Each row is a point. A path goes straight from each point to the next, and from the last back to the first. The post is the endless flat space through its rows: a point in 2 columns, a line in 3, a plane in 4, and so on, so that a path can go around it. Count how often the path circles the post. Going back the other way cancels.
(in the rows, 128 means zero)

Post (2 x 3):
[[ 98 102 119]
 [138 141  92]]
Path (15 x 3):
[[134  98 109]
 [103 100 102]
 [149 173  69]
 [113 128 119]
 [146  88 122]
 [104  74  86]
 [ 90 102  94]
 [ 94  85  98]
 [180 126  91]
 [150 135 129]
 [110 140 118]
 [ 84 104  80]
 [123 107  91]
 [139  96 124]
 [ 81  73 152]]
Times around: 0

Post:
[[129  99  85  96 129 142 114 123 138 104 111]
 [167 151  71 192 152 135 131 136  71  76 105]
 [ 92 140 118 100 146 165 172 160 112 162 121]
 [ 80  97 167 137 170 157 140 194 171 175  98]
 [ 87 142 178 112 185 107 133 183 169 153  95]
 [122 102 146 116 168 127  95 159 138 183  94]
 [148 121  83 112  58 140 154 124 118 106  90]
 [119 123 149 124 129 134 101 126 168 149 142]
 [128 140  70 175 145 143 145  77  69  83  75]
 [158  75  59 129  94 100 153 101  87 100 120]]
Path (20 x 11):
[[185  83 117 119  96 170 116 194 113 139 129]
 [157 157 128 128 139 137 131 104 130 100 127]
 [126  91  88 107 127 125 153 110 101 178 123]
 [153 172  52 213 128 142 135 146  89 107 106]
 [ 87  85 105 175 129 133 115 141 117 124  87]
 [ 91 139 152 130 125 117 147 129 128 129  91]
 [ 91 172 121 110 118 112 152 163 142 118 121]
 [105 128  65 161 169 189 147 126 138 126 112]
 [150  84 120 141 192 139 111 168 198 144 118]
 [147 121 126 148 105 172 115 109 144  97 106]
 [118  76 119  77 179 116 114 142  96 135 129]
 [116 157 100 144 108 143 146 141 104  83 114]
 [ 96 164 114 188 129 109 114 141 163 105 103]
 [115 105 117 125 131 146 128 110 144 203 130]
 [ 85 126 141  97 160 165 151 120 167 119  92]
 [153 139 111  55 104 129 171  91 114 112 107]
 [136 125 123 130 133 149 178 170 129 185  99]
 [127 145 105 112  95  92 153  95 136 126 110]
 [ 98 197 110 111 163 130  94 153 145 116 133]
 [118  51 131 150 130 107 118 202 139 122 151]]
Times around: 0

Post:
[[104 118 132 104 122 192  61 105  88  72 171 112 143 133 127 164 160 177]
 [ 97 134 131 149 139  85 167 142 168 158  82 112  91  95 147 157  98 159]
 [113 174 150 103 147  87 157 166 116 181  75 113 114 139 144  97 115 128]
 [131  96 126 149 121 161  85 136  93  90 191 109 130 108 152 123 129 159]
 [ 87 133 156 121 153 130 102 166 106 169 151  67  73 111  76 117 141 169]
 [133 110 171 135 168 193  76 115 103 107 175 105 131  98  92 130 145 134]
 [147 125 111 159  99 153 125  89 129  57 137 115  96 164 119 116 106 156]
 [139 152 111 151 108 205  79 132 121  73 168 141  92 106 134 154 150 132]
 [128 109  92 149 138 216 134 115 124  61 196 159 129 122 110 130 181 144]
 [ 89 141 127 123 163 107  56 125 129 193 159  99 138 134 101 126 118 149]
 [102 137  88 119 132  93 151 121 150  47 118 130  82 116 136 134  79 110]
 [100 153 136 124 148  74 154  99  97 168 107 124  77  86 131 116 128 160]
 [117 111 156 117  88 172  66 127 132  82 193 148 140  94 103 120 158 155]
 [125 145 149 148 135 130  85 158  94 136 150  88 154  81  71 135 167 141]
 [126 124 125 110 171  62 105 149 155 179  75  80  88 100 148 102 155 150]
 [ 93 142 119 101 111  97 151 111 136 183  96  70  99  86 136  95 117 121]
 [140 167 137 134 127 104 162 112 155  70 162 109 103 133 157 148 123 127]]
Path:
[[174 109 147 141 112 135 161 130 113 143  91  88  88 122 122  96 151 137]
 [144 167 168 106 139  94 155 130 144 141 110 154  89 106  89 127 126 133]
 [127 115 106 157 132 168 121  90 107 103 158 122  80 120 150 127 125 184]
 [102 141 170 162 149 127 105 136 166 130 138 116 106  90 126 153 112 150]
 [ 81 110 139 101 124 126 108 159 179 183 120  88 108  91 137 101 106 160]
 [ 94 134 156  90 139 103  85 173 138 154 141 138 116 109 109 112 138 198]
 [ 84  82 203  84 145 156 105 116 213 134 165  73 134 106 132 107 123 153]
 [156 132 179 164 143 170  97 165 118 105 151 127 104 128 149  91 185 121]
 [ 92 155 117 127 123 116  61  91  89 133 149 117  78 110 137 174  94 145]
 [ 92  70 118 142 117 169  58 124 127 112 160 128  60   7  59 108 164 133]
 [ 81 112  95  90 136 110  84 111 124  93 143 153 124 109 163 122 150 164]
 [161 168 140 150 175 150 108  64  78 125 141 125  76 146 150  70 132 178]
 [129 165  89 145 135 119 115 150 156 126 140 106  97  79 129 162 129 112]
 [119 133 151 131 105 109 118 130 125 151 139  88 114 109 124 131  83 130]
 [137 127 133 167 168 138  56 120 146 150 125 127  87 118 123 156 173 127]
 [101 142 144 104 139 123 128  98 105  89 142 142 128 160 159  89 158 157]
 [ 68 158  62 121 139 154 114 132  61 104 124 149 134 139 120 135 107 178]
 [ 99 153 116 101 110 123 111 111 101 140 115 121 113 101 113 120 120 160]
 [ 98 210 134 123 128 145  84 131 144 130 151 111 107 138 152 153 115 146]
 [ 95 159 121 167 137 175 143 161 124 123 123 179 100  70 108 155 125 113]
 [120  96 105 128 106 163  60  97 120 118 129  94 148 139 102 125 137 131]
 [151 142 155 144  78  95 126 149 146 176 134  83  70 129 155 109 154 195]
 [ 96 138 154 127 138 145 117 114  93 146 128  98 134 151 136 165  76 188]
 [ 93 128 130 114 169 144  67  88 136  96 205 108 136 147 172 154 141 189]
 [ 96 145 178 178 170  90  62 159 104  91 134  53 113 126  41 136  99 143]
 [ 95 154 183  77 121 120 126 137 118 150 157 105 123 133 109  91 145 110]
 [154 169 128 119 108 150 115 161 144 134  96 187 120 142 159 118 159 130]
 [123 135 137 129 148  98 135 164 134 126 160 117  91 119  84 166 135 166]]
Times around: 1

Post, 17 rows:
[[178 161 128 125 151 163  94 120 143 130 146 137 145 109  60 133 163 165]
 [101 117 121 104 115  77 169 130  81 124 163 152 141 102 117 142 100 122]
 [121  79 121 135 118 135 128 107 120 150 144 133 119 153 148 129 110 139]
 [126  99 130 132 143 131  84 147 112 126 138 120 135 109  87 167 102 155]
 [124 145 137 135  98 115  97 149 142 155 161 134 125 100  92 130 158 138]
 [109 117 145 117 115 109 107 144 172  92 159 163 172 116 100 108 142 137]
 [123 163 140 141 137 127 101 142 131 144 163 181 155 113 111 142 130 141]
 [130 110 141 117 149  74  94 138  61 113 163 143 163 136  84 130 129 141]
 [137  94 174 150 171  92 167 135 104 126 121 103  62  86 158 154 144 145]
 [112 105  88 135 135  90 115 141 129 139 143 111 139 146 123 130  96 135]
 [ 93 136 132 149 110 133 178 162  78 146 103  73 139 137 130 128 130 168]
 [148 115 155 108 146 108  95 139 114 146 153 127 104  99  84  92 110 173]
 [ 68 156 129  96 116  93 136 136 106 120 109 114 142 102 183 143 151 130]
 [109  81 129 138 163 119 110 136  78 134 173 124 148  92 108 118  77 112]
 [ 88 156 126  81 117 118 217 155  32 105  93 136  88 133 184 143 142  67]
 [ 96  89 176  74 125 110 159 115 165 148 125 146 121 129 156 123 128  67]
 [109 151 162 106 115 151 146 169 132 127 176 122 153 127 128 155 128 127]]
Path (24 x 18):
[[102  73 159 129 125  76 111 139  74 109  93 103 141 109 143 148 115 159]
 [141 114  97 145 146 179 135 155 113 157 114 107 123 142 124 140 141 150]
 [ 76 156 112 112  97 122 136 164 118 127 163 125 117 185 164 111 139 152]
 [109 101 216  95  93  88 119 112 202 127 161 134  66  57 122 116 156 123]
 [152 158 132 171 134 156 135 148 145 113 147 101 160 148 119 142 167 158]
 [133  84 171 104 175  67 115 134 140  67 127 176 115  29 162  92 159 119]
 [ 56 152  76  74 115 125 177 165 140 145 133 132 132 110 151 132  97  72]
 [114 104 128 160 100 119 126 145  90 158 171  74 103  97  97 154 151 133]
 [110 166 104 100 111 140 143 127 132 124 205 143 149 149 117  75 136 128]
 [154 109 128 150 182 108 129 169  33 133 168 120  71 121 127 106  93 170]
 [107 128 144 102 137 142  99 175 102 113 160  99 155 131 157 151 138 114]
 [138 131 154  99 140 108  92 143 134 112 158 115 140 118 120 135 105 162]
 [125 113 152 109  92 125 183  99 119 146 134 166  63  80 151  85  92 140]
 [186 179 127 130 143 157 165 139 160  97 112 182 157 158 129 124 157 152]
 [164 132 132  73 140 123 167  98 164 125 165 190 153 113  81 140 133 121]
 [118 140 121  66 131 107 132  96  35 125 101 195 100 141 113 147 149 112]
 [120 128 191 117 111 119 181  85 181 150 194 149 112  93 136 140 159 124]
 [121  97 160 133 128 117  91 116 142 134 147 192 135 114 111  81 142 181]
 [101  32 135 100 138  31 115 151  49  98 183 143 168  47 109 158  86 105]
 [133  93 142 114 123  86 151 189  11  43 180 167 166  99  75 156  78 139]
 [ 83 138 163  81  70 102 144 119 158 153 112 132 116 170 147 114 145 131]
 [ 76 102 120 125  92  83 123 181  61  77 175 111 150 155 116 119 114 180]
 [124 107 146 137 112 166 150 111 114 123 135 149 110 150  85 115 129 163]
 [139 129 167 139 107 110 129 124 153 103 169 109 104  58 100 130 139 169]]
Times around: 1

Post (17 x 18):
[[131 173 103 133 116 166 109  96  93 115 150 108 169 113 114 101 115  94]
 [133 160 147  95  90 137 104 124 121 115 154 108 151 138 135 133 114 104]
 [ 67 134 121 161 167 101 151 171 159 104  91 126 107 147 106 153 136 125]
 [ 82 125 124 125 189 135 106 133 139 129  82 158  85 132 113 145 140 139]
 [171 119 112 103 135 129 142 142 170 101 162  78 164 125 161 129 161 186]
 [167 169 105 120 150 107 156 154 131 120 178 121 143 146 146 125 186 142]
 [153 147 117 142  98 149 130  51  74 113 146 118 147 166  91 149  93  79]
 [ 76 104 131 161 158  95 122 147 114 116 106 132 127 150 113 109 165 168]
 [124  95  96 109 104 133 153 107 141 136 191 103 122 153 139  96 170 136]
 [ 74 105 122 180 155 119 114 166 189 119  89 193 117 141 119 161 202 153]
 [180 177 134  99  97 142 137  78 116  88 125 117 145  95 101 127 141  98]
 [145 109 125 127 144  84 141 133 151  90 160 130 138 115 148 122 135 128]
 [160 138  74  96 123 127 129 108  94 116  94 110 152 140 141 114 139  95]
 [173 138 126  96 111 158 153 116 105 115 156 141 193 134 101 100 127 101]
 [174 162  95  78 112 122 101  82 112  93 148 117 177 146  74  89 115  90]
 [120 122 146 189 177  87 123 193 169 141  87 153  87 124 100 118 158 148]
 [134 131 131 120 154 124 147  98 177 128 157 128 156 167 162  85 188 140]]
Path (22 x 18):
[[ 80 107 155 125 156 159 150  65 154  55 135 119 179 177 119  83 149 121]
 [154 128 105 189 127  42 101 174 139 122  85 137  60 152  99 139  99 127]
 [178 167 168 114 158 128 105 128 128 133  97 134 194 133 138  88 126 137]
 [162 108 154 125  65 166 167  79  84 154 179  98 166 172 142 175 163 131]
 [155 169 159 163 132 193 164 136 210 137 123 138 161 163 130 147 199 119]
 [162 105 112  80 127 153 115  99  97  98  86 111 142 135 104 106 107 124]
 [214 138 121 153 140  72 116 221 169  60  92 119 166 101 108 128 124 129]
 [157 106 114  99 124 138  94  61 125 109 105 126 183 178 101  72 184  82]
 [ 96 150 111  99 153 157 118  89 126 143 197 124 173 162 115 104 134 124]
 [149 173 117 135 111  85 123 130 125 123 121 133 137 147  92 155 126 146]
 [129 110 136 176 127  84 183 143 142  74 177 126 154 152 175  97 161 162]
 [132 159 122  66 145 166  93 153 103  90  96  96 137 111  85  69 129 119]
 [114  96  89  92 134 143 137  98  60 114 123 113 141 129 128 137 172 107]
 [102  89 139  89 126 107 128  88 108 135 128 164  74 149  94 130 156  89]
 [ 70 140 111 131 119 215 181  63 121  98 143  94  69 138 154 224 187 123]
 [158 139 105 113 109 149 147 124 154  75 101  93 148 166 175 149 148 122]
 [129 165 119 134 137 112 136 114 113  83 114 160 136 102 119 159 137 165]
 [103 149 116 127 119 125 143 118 118  87 116 102 181  79 170 168 126 144]
 [110 143 110 164 101 138 134  73 177 126 127 139 140 111 102 135 174 121]
 [127 117  86 127 112 125 184 114 124  93 102  94 163 130 137 164 120 127]
 [125 102 139 131 113  96 149 111 130 117 140  59 135  99 128 140 132 132]
 [198  95 163 114 142  94  95 167 175  99 120  69 135 139 115 109 127 145]]
Times around: 1

Post:
[[192 172 137 104 106 123 140 146 158 120 179 164 130 121 131 126 129 142]
 [113 147 124  80  71 187 129 125 189 138  98 100 116 180 101 173  71 102]
 [118  79  65 156 123 149 137 114  97 128 146  76 130  58 148 150 133 172]
 [106 105 132  82 149 176 163 100 185 132 127 114 158 172 129 163 120  64]
 [ 63 176  98 140  97 147 178 111 153 129 108 169 138 150 118 122  65  89]
 [161 126 109  93 152 154 151 126  96 127 124 140 114 134 105  87 133 105]
 [113 166  84 111 123 101  84 125 109  72 108 153 157 118 142 104  99 120]
 [ 77 130 109 161 116 121 147 146  99 106 139 109 159 109  98 146  84 127]
 [149 123 121 135 163 138 173 119 109 111 135 160 133 176 104 116 119 139]
 [128 113 118 110 123 104 169 105 141 114 148 152 125 114 119 138  90 131]
 [ 92 109  87 105 121 103 124 125 157 124 173 103 145 116 119  99 114 152]
 [145 108 108 132  96  99 161 167 100 125  70  96 162 138 167 131 147 111]
 [125  60 139 136 131 147 140 134 116 129 138 128 125 179 107 127 162  97]
 [122  82 118 126 107 148 146 124 153 127 135 130 157 135  87 111 120 130]
 [118 106 115  89 130 143  64 156 134 115 106 107 120  88 183 116 116 138]
 [126 171  99 175 195  92 148  85 103 123 132 184 154 133  87 120  69 121]
 [ 87 111 129 139  98 145 133  83 106 129 162  98 157 104 129 110 128 154]]
Path, 24 rows:
[[172 153 116 106 142 144  98  90 108 119  80 174 126 144 137 115 107 124]
 [103 188 127 166  78  93 142 136 187 145 211 161 163  85 119  93 106 180]
 [144 130 127  70  88 129 127 132 192 143  54  86 102 168 150 117 120  87]
 [129  98  53  91 118 140 130 123 163 149 133  72 137 140 109 126 102  93]
 [115  77  91 136 134 170 117 176  67 101  95 123 155 125 113 110 103 134]
 [114  50  73 146 110 168 154 134  79 132 127  92 130 110  98  95 131 150]
 [ 96  51 102 179 135  87  96 115 131 100 150 118 134 100 139 129 125 166]
 [ 66 110 133 144  83 139 168 112 210 129 154 166 124 130 150 149 151 118]
 [141 161 159  91  69 182  99 172 117 106  98 167  99 140  59  98  97  83]
 [130 141 115 162  90 161 183 138 160 119 114 158 128 155 140 149 110 137]
 [113 119  69 133 163 123 154  87 171 119 178 162 152 163 117  83  86 144]
 [140 125 132 120 124 131 133  98 142 133 110 190 141 133 108 117  68  98]
 [100 102 124 153 100 108  95 105 120  81 182 137 143  84 155 127 136  88]
 [ 50  99 102 150 128 137  75 113 131  92  76  59 111 148 111 206  90  92]
 [139 117 125 127  84 143 124 113 177  99 125 142 178 115 113 152 128 119]
 [ 51 129  94 129 106 123 139 106 127  95 122 104 106  93 156 123  86 151]
 [111 151 153 144  93  93 187 123 168 123 134 116 167  97 161 162 112 133]
 [121  77  90 144 149 154  91 114  64  49 170 108 148 105  85 112  92 183]
 [ 97  48 174 121 116 180 156 129 138 102 206 159  91 173 103 122  98 127]
 [186 143 156 115  78 117 114 169 157  83 164 155 138 152 111  95 124 181]
 [ 98 119 151 108 100 135 182 115 106 136 100 145 101 117  85 118  82  81]
 [115 167 123 141  53 124 107 108 126 126 155  76 122 141 125 158 111 148]
 [133 123  54  89  93 134 134  95 201 109 112 122 142  75 130 113 106 153]
 [ 53 102 128 131 117 121 145  97 124  94 109 150 173 126  82 118 106 117]]
Times around: 0

Post (17 x 18):
[[161 144 158 158 122 123 110 109 133 157 110  97 135 147 140 150 117  97]
 [ 76 146 166  88 212  76 129  87 108  94 160 153 150 145  85 162 109 187]
 [153  71 145 141 137 137 105 112 134  95 113 121 152 112 115 116  95 117]
 [131 153 161 127 113 124 126 109 142 143 110 117 124 101 109 149 147 142]
 [163 143 145 108 100 125  81 122 142 121 125 134 137 131 159 101 125 108]
 [129  87 161 145 109 112 138  87 162 158 111 118 116 167 164 134 107 122]
 [111 132 154  98 141 109 119  97 112 127 163 129  99 126 127 129 111 125]
 [ 75 151  80 194 110 117 114 223 113 160 114 150 171  87 121 121 162 151]
 [190 130 125 127  97 108 150 123 133 122 145 124 118 145 108 120 150 101]
 [114 162 112 169 153 134 125 150 108 108 106 131 134  99  88  84 164 135]
 [110 201 147 152  97 117  92 163 125 127  60 105 102 124 119 161 121 163]
 [158 129  83  96 127 129 155 152 174 139  89 101 149 121 142 100 131 143]
 [114 116 147 103 136 106 126 105 148 121 164  76 132 162  96 135 150 124]
 [193  95 118  87 113 180  57 104 146 153  81 140 124 155 160 125  64 170]
 [140 146 142  65 157 126 129 171 118  72 167 107 111 161 130 125 156 160]
 [188 126 124 126 143 151  99 140 172 151 128 172 130 154 122 130  76 114]
 [154  91 152 155 181  63 106  72 131 165 133 169 108 113 104 141 124 101]]
Path (29 x 18):
[[132 166 123  92 171 128  93 138 132 219 124  81  78 149 130  96 171 141]
 [130 140 144 124 109 148  45 163 171 138 158 136 202 136 133 119  93 124]
 [108  68 157 143 113 118  74 205 127 133 153 101 129  95  88 168 170 181]
 [131 149 118 167 139 126 184 203 155 104  82 129 140  93  52 119  69 129]
 [175  98 153 106 137 130 133 100 140 134 128 146 100  97 103 123 131  97]
 [120  79  72 114 147 136  70 172 124 132 114 136  97 134 172 130  63 113]
 [127 112  92 109 154 174 108 134 178 127 104 120 186  87 130  86 141 148]
 [153  86 149 153 116 144 123 148 134 118 120 166 137 129 116 164 102 132]
 [113  36 127 115 125 129  75 136  91 137 138 126 154  97 161 116  94 119]
 [166 139 148 104 123 125 117  89 109  99  98 115 128 166 121 107 111 162]
 [144 220 114  75 103 116 113 144 119 107 115 123 163 124 150  90 134 188]
 [128  75 110 188 116 147  80 103  98 116  72 137  93 103  87 148 133 205]
 [128 112 126 127 150 117 120  83 131 151 131 122 148 149 155 148 121 101]
 [171  70 142 106 109 169 118  94 155 107 102  48 137 145 105 116 131  78]
 [168 116 127 174 193 109 160 100 150 126  96 138 140 148 113 124 142  93]
 [135 120  94 113 133 140 134 197 118 132 190 117 134 132 127 155 129 128]
 [206 119 132 200 164 108 125 158 151 138 114 122 170  65 108 121 171  90]
 [148 169 159 133  59 143 148 175 139 133 133 134 183  76 129 139 157 134]
 [140 111 140 194 148  96 167 165 117 126 111 114 138 129  94 109 157 104]
 [121 150 148 100 132  97 139 134 138 135 154 118  98 158 121 146 109 184]
 [121 180 141 167 163 156 148 124 158 135 151 147 166 137 107 113 108  97]
 [ 79 174 105 116 102 125  68 155 182  86 114 110 159 129 104 100 157 117]
 [145  99 109 107 145 113  59 191 105  94 109 163 144 104 201  76 110 108]
 [160  98 209 118 128 110 183  87 125 100 132 117 142 127 128 154 125 122]
 [153 135 135 123 129 102 146  89 106 120 110 116  96 136 100  91 170 171]
 [139  80 106 145 161 125 165 118 128 147 152 105 230 111 149 122 121 151]
 [119 225 124  99  99 143 103 163 108 122 150  58 141 167  89 196 170 187]
 [210  75 121  64  78 126 104  94 126 156 112 110  77 169 202 149 123 119]
 [194 149 112  97 112 138 125 134 202 166 142 144 139 163  84 121 162  98]]
Times around: 2
